Each row is a point. The window is the flat piece filled in between its corners: a triangle in 3 columns, a solid with four corners in 4, and so on. A path goes straight from each point to the next, and from the last back to the first. List the points from which the path goes on through the window.

Window, 4 rows:
[[-0.64 -0.69  0.34  0.74]
 [ 0.52 -0.05 -0.22 -0.45]
 [-0.25  0.18 -0.23  0.21]
 [ 0.22  0.32  0.11 -0.44]]
Path:
(1): [-0.03 -0.34  0.02  0.50]
(2): [0.20 0.11 0.04 0.09]
(3): [-0.35  0.12  0.16 -0.58]
(4): [-0.51 -0.16  0.23 -0.65]
(5): [ 0.96  0.08 -0.08  0.03]
(6): [ 0.80  0.29  0.08 -0.01]
(7): [-0.08 -0.22 -0.33 -0.67]
(8): [-1.02 -0.29 -0.32  0.12]
Through the window after points: 2, 6

Window (6 x 6):
[[ 0.62 -0.44  0.13 -0.64 -0.96 -0.70]
 [-0.43 -0.28 -0.03  0.21  0.62 -0.04]
 [ 0.40  0.33  0.07 -0.41  0.07 -0.12]
 [-0.08  1.05 -0.19  0.82  0.38  0.29]
 [-0.55 -0.43 -0.20 -0.54 -0.11 -0.01]
 [ 0.03 -0.05 -0.59 -0.08  0.21 -0.16]]
Path:
(1): [ 0.65 -0.76 -0.36 -0.57 -0.62  0.11]
(2): [ 0.24  0.18 -0.29  0.45  0.11  0.38]
(3): [-0.21  0.62 -0.16 -0.28  0.04 -0.27]
(4): [-0.11  0.46  0.09 -0.39  0.27 -0.87]
(5): [ 0.70  0.18  0.01 -0.12 -0.32 -0.09]
(6): [ 0.16  0.33 -0.11  0.21  0.18  0.22]
(7): [-0.12  0.49 -0.24  0.05  0.21 -0.22]
(8): [-0.22  0.04  0.30 -0.45 -0.45 -0.85]
Through the window after points: 6, 8

Window, 8 rows:
[[-0.53 -0.07 -0.33  0.80  0.12 -0.16  0.62  0.72]
 [-0.19  0.31  0.36  0.49  0.75  0.05  0.33  0.69]
 [ 0.19 -0.71  0.63  0.06  0.44 -0.02 -1.05 -0.57]
 [-0.64 -0.40 -0.29 -0.99 -0.37  0.20  0.09  0.09]
 [ 0.65  0.10 -0.09 -0.16 -0.41 -0.09 -0.03 -0.41]
 [ 0.01  0.59 -0.10  0.81 -0.18  0.03 -0.01  1.05]
 [-0.27  0.27 -0.70 -0.13  0.18 -0.26 -0.04  0.30]
 [-0.08 -0.70  0.12 -0.23  0.52  0.86 -0.75 -0.83]]
Path:
(1): [-0.89  0.03  0.41 -0.24 -0.32  0.55 -0.31 -0.78]
(2): [ 0.11 -0.54 -0.43 -0.43  0.22  0.12 -0.12  0.46]
(3): [-0.09 -0.53 -0.02  0.03  0.39 -0.06  0.09  0.67]
(4): [-0.90  0.55  0.17 -0.15 -0.08  0.48 -0.29 -0.46]
(5): [-0.14 -0.05  0.19  0.22 -0.08  0.11 -0.15 -0.24]
(6): [ 0.83 -0.19 -0.51 -0.29  0.20 -0.31  0.00  0.32]
(7): [ 0.83 -0.07 -0.06 -0.24 -0.15 -0.08 -0.07 -0.18]
(8): [ 0.15  0.15 -0.08  0.02 -0.38 -0.01 -0.04 -0.36]
(9): [-0.65  0.12 -0.28 -0.29 -0.24  0.02  0.20  0.01]
(10): [-0.09 -0.47 -0.10 -0.21 -0.01  0.20 -0.10  0.58]
(11): [ 0.06 -0.25 -0.33 -0.34  0.46 -0.03  0.11  0.90]
(12): [-0.40  0.21 -0.22  0.34  0.11 -0.10  0.09  0.14]
Through the window after points: 1, 5, 7, 9, 11

Window (9 x 9):
[[ 0.38 -0.39  0.31  0.49  0.00 -0.40  0.92 -0.16 -0.26]
 [-0.43 -0.29 -0.45 -0.06  0.21  0.75  0.42  0.29  0.30]
 [-0.19  0.11  0.70 -0.11 -0.25 -0.44  0.37  0.62  0.05]
 [-0.29  0.32 -0.32 -0.57 -0.35  0.50 -0.10 -1.02  0.55]
 [ 0.26  0.73 -0.22  0.28 -0.25  0.08  0.46  0.88  0.04]
 [ 0.34 -1.03  0.45  0.67  0.47  0.85  0.43  0.64  0.08]
 [ 0.07 -0.18 -0.71 -0.20  0.05 -0.36 -0.49 -0.46  0.14]
 [ 0.27  0.08  0.23 -0.33  0.08 -0.30  0.48  0.51  0.51]
 [-0.10 -0.59  0.55  0.53  0.42 -0.63  0.16 -0.22  0.59]]
Path:
(1): [-0.11 -0.49 -0.46  0.15 -0.53  0.13  0.40  0.20  0.41]
(2): [-0.03 -0.06  0.01  0.11  0.29  0.19  0.23 -0.02  0.07]
(3): [-0.23  0.05  0.40 -0.45  0.88 -0.43  0.34 -0.10 -0.24]
(4): [ 0.19 -0.18  0.09  0.10 -0.15 -0.15  0.27  0.20  0.66]
(5): [-0.20 -0.61 -0.12  0.43 -0.48  0.01  0.86  0.31  0.55]
(6): [ 0.47  0.05  0.34  0.07  0.47 -0.22  0.41 -0.42 -0.52]
(7): [ 0.11  0.48  0.30 -0.22  0.82 -0.03  0.35  0.44  0.05]
(8): [-0.17 -0.42 -0.22  0.09 -0.38  0.42  0.23  0.35  0.52]
(9): [ 0.28  0.05  0.04  0.00 -0.81 -0.29  0.30  0.62  0.70]
(10): [ 0.14 -0.02  0.27 -0.26  0.40 -0.17  0.47  0.32  0.27]
(11): [-0.17  0.26 -0.13 -0.10  0.37  0.16  0.15 -0.60  0.21]
(12): [-0.11 -0.21 -0.39 -0.57 -0.96  0.45 -0.12 -0.21  0.66]
Through the window after points: 3, 5, 9, 11

Window:
[[ 0.23 -0.15  0.27  0.10  0.30 -0.89  0.35  0.03  0.13]
 [-0.68  0.18  0.31  0.56 -0.02 -0.79  0.44 -0.22  0.14]
 [-0.05  0.25  0.41 -0.30  0.08 -0.57 -0.37 -0.48 -0.29]
 [ 0.48  0.34  0.26 -0.54 -0.03 -0.29 -0.61 -0.09  0.59]
 [ 0.39  0.00 -0.23  0.05  0.12 -0.57 -0.14 -0.53  0.25]
 [ 0.14  0.21 -0.33 -0.65  0.37 -0.58 -0.03 -0.04  0.37]
 [-0.12 -1.26 -0.60 -0.84 -0.31  0.72  0.21  0.19 -0.36]
 [-0.49  0.44  0.66  0.36  0.17  0.08  0.68 -0.45 -0.39]
 [ 0.06 -0.24 -0.09 -0.22  0.39  0.31 -0.80  0.00 -0.32]]
Path:
(1): [ 0.93  0.12 -0.57  0.00  0.06  0.19 -0.36  0.26 -0.15]
(2): [ 0.15  0.08 -0.76 -0.03 -0.35 -0.52 -0.57  0.19 -0.32]
(3): [ 0.40  0.06  0.52 -0.30  0.38 -0.30  0.01 -0.65  0.67]
(4): [-0.58 -0.10  0.60 -0.01  0.69 -0.31  0.19 -0.34  0.06]
(5): [ 0.10  0.45  0.13  0.20 -0.24  0.16  0.26 -0.30 -0.41]
(6): [ 0.02  0.67 -0.34 -0.07 -0.10 -0.31 -0.02  0.23 -0.55]
(7): [-0.10 -0.69  0.38  0.04  0.45 -0.69  0.48 -0.37  0.33]
(8): [-0.27 -0.45  0.19 -0.72  0.17 -0.48  0.11 -0.43  0.16]
Through the window after points: 2, 4
